Each row of a before or after table is a point. The points were changed in one or more steps. Then noise was added and the rows were shuffled. The steps act on how far a point lies along the listed directions, d1 being the first. Name the steps. A step turns or swaps two directions, mirrors them in a line or flattens them onto one, adds a multiple of one to another, or multiplies one. Angles are multiples of 10 degrees, from the lower direction toward the higher: turns from -170 to 170, lines from 10 to 170 but not 90. Use the fewest steps. Two steps may share a direction if one is a turn and the other turns, adds or multiplies; they go together, in the order done. Otherwise the lowest direction goes first.
(in the rows, 128 means zero)

Directions:
(1): [ 86 150  94]
(2): [118  75 106]
(3): [167 138  86]
Before (8 x 3):
[[ 95 180 169]
 [181 107 159]
 [128 118 180]
 [177  78  92]
 [ 94 136 155]
 [ 77 150 136]
 [ 95 106 142]
 [179 114 144]]
After (8 x 3):
[[ 79 118  83]
 [ 76 141 131]
 [ 68 135 138]
 [169 148 173]
 [107 121 179]
 [178 123 148]
 [152 117 161]
 [140 101 151]]
Steps: mirror d1 and d3 in the line at 60 degrees; multiply d2 by 0.7

Directions:
(1): [133  53 128 139  95 107  92 107]
(2): [ 73 126 179  99 148  88 112 144]
Before (13 x 8):
[[171  42 104 141  68 143 104 113]
 [104 110 165 123 122  92  78 129]
 [135  56 114 125  81  97  68  98]
 [185 106  87 151 113 150 120 109]
 [133 168 132 123 122 158 119 133]
 [119 119 152 100 143  99 109 151]
 [121  93 135 120 108  96  97 129]
 [190  89  69 175  81 174 142 108]
 [178  41  82 148  80 161 104  82]
 [ 68 132 170 114 144 102 126 151]
 [134  34 142 141  74 100  59  96]
 [134 125 137 126 139 117 121 149]
 [ 99 153 165 106 158 112 119 148]]
After (13 x 8):
[[136 163 134 104 154 124 135 156]
 [100 145 149 104 137  99 117 150]
 [ 70 126 172  81 134  70  83 138]
 [ 53 126 208  90 143  73  84 144]
 [110 186 128 130 152 147 165 154]
 [ 80  37 174  97 116  89  75 111]
 [146 182 120 127 152 153 144 144]
 [ 83  61 181  91 107  88  90 144]
 [141 136 130 130 142 126 129 149]
 [133  65 136 129 116 101  86 115]
 [104 183 160 114 152 114 114 149]
 [112  24 143 142  86  98  88 114]
 [150 137 120 134 104 161 107 120]]
Steps: turn d1 and d2 by 80 degrees

Directions:
(1): [103 160 150 154 102 112 156  47 165 139 108 150]
(2): [ 74 157  93  98  88 131 159 136 111  70 120  91]
(3): [102 120 131  94  58 137 101 155 149 197 122 128]
(4): [145 135 102 143 144 167 187 153 131 161  55 125]
Before (10 x 12):
[[175 100 117 151 206 142 130 151 102  96 135 120]
 [ 94 160 107 117  94 153 194 138 123 115  86  91]
 [100 127 141 111  77 125  75 157 178 215 119 154]
 [191  72 142 106 193 125  86 202  88 127 192 134]
 [188 116 153 151 187 113 124 146 125 134 158 148]
 [123 135 128 129 109 143 167 110 159 167  78 155]
 [111 127 108 109  93 141 117 153 112 120 119 107]
 [177  80 110 151 179 167 126 186 101 171  98 149]
 [111 123 101 104 102 116 142 164 131 148 128 111]
 [134 119 122 130 136 141 167 158 145 158  86 143]]
After (10 x 12):
[[106 135  95 108 107 115 159 154 128 128 121 108]
 [ 45 143 116  68   7 133  79 182 175 210 115 123]
 [127 111 117 113 125 140 151 179 135 155  99 132]
 [126 151 105 132 155 145 187 142  94  60 115  88]
 [152  87 111 135 131 174 126 189 121 214  80 149]
 [175 117 160 143 148 120 119 144 149 187 139 158]
 [112 137 105 124 108 140 138 134 111  98 112 107]
 [118 121 118  97 101 142 134 154 137 148 112 135]
 [185 101 135 169 206 143 137 129 124 138 117 142]
 [160 103 151 119 138 136 133 152 138 194 128 155]]
Steps: flatten d1 and d4 onto the line at 120 degrees; turn d2 and d3 by -40 degrees; multiply d3 by 1.6

Directions:
(1): [ 86  78  83 114 106 119 152 161 120  64 145  93 177 161 115  84 113 129
  84 108]
(2): [124 177 112 143 137  50 111 126 182 124 160 130 164  97 107 144 170 122
  71 163]
Before (8 x 20):
[[183 144 205 140 144 197 114 110  75 201  87 171  36 118 165 175 101 136
  242 150]
 [ 96 136  85 130 121  75 147 168 150  90 160 111 190 114 114 103 145 111
   80 146]
 [154 153 162 148 142 163 126 111 119 173 116 170  98 122 142 158 126 119
  193 122]
 [170 146 176 134 130 137 102 102 137 185 112 155  87  99 123 159 149 120
  154 124]
 [ 85  93 124 128 117 115 134 133 102  96 142 125 161 144  94 121 117 128
  101 122]
 [109 139  85 129 114  16 124 152 186  80 174 116 185 134  85 103 163 112
   53 149]
 [134 140 140 131 127 121 100 132 134 127 150 116 135 112 128 133 118 124
   98 132]
 [141 162 149 135 136 153 100 112  97 177 111 149  94 104 157 136 146 127
  168 138]]
After (8 x 20):
[[113 162 106 154 133  73 128 141 170 115 163 139 178 120 109 133 158 112
   97 141]
 [107 171 102 139 130  83 102 135 139 129 156 128 159  99 127 114 170 124
   84 154]
 [141 137 153 131 134 141  97 126 120 140 138 119 117 112 140 140 111 125
  118 128]
 [184 125 186 120 130 177 117 101  93 187  84 169  40 137 147 142 108 124
  231 115]
 [105  87 153 127 121 160 130 120  78 126 118 138 120 145 113 131 101 134
  154 112]
 [141 155 135 135 123  68 107 128 175 138 147 129 151  95  99 141 170 117
   79 141]
 [149 123 158 127 133 188 139 134  88 165  97 146  89 119 159 129 105 117
  205 121]
 [ 93 162  84 145 122   6 123 169 180  75 184 108 210 110  94 123 167 120
   30 189]]
Steps: mirror d1 and d2 in the line at 140 degrees
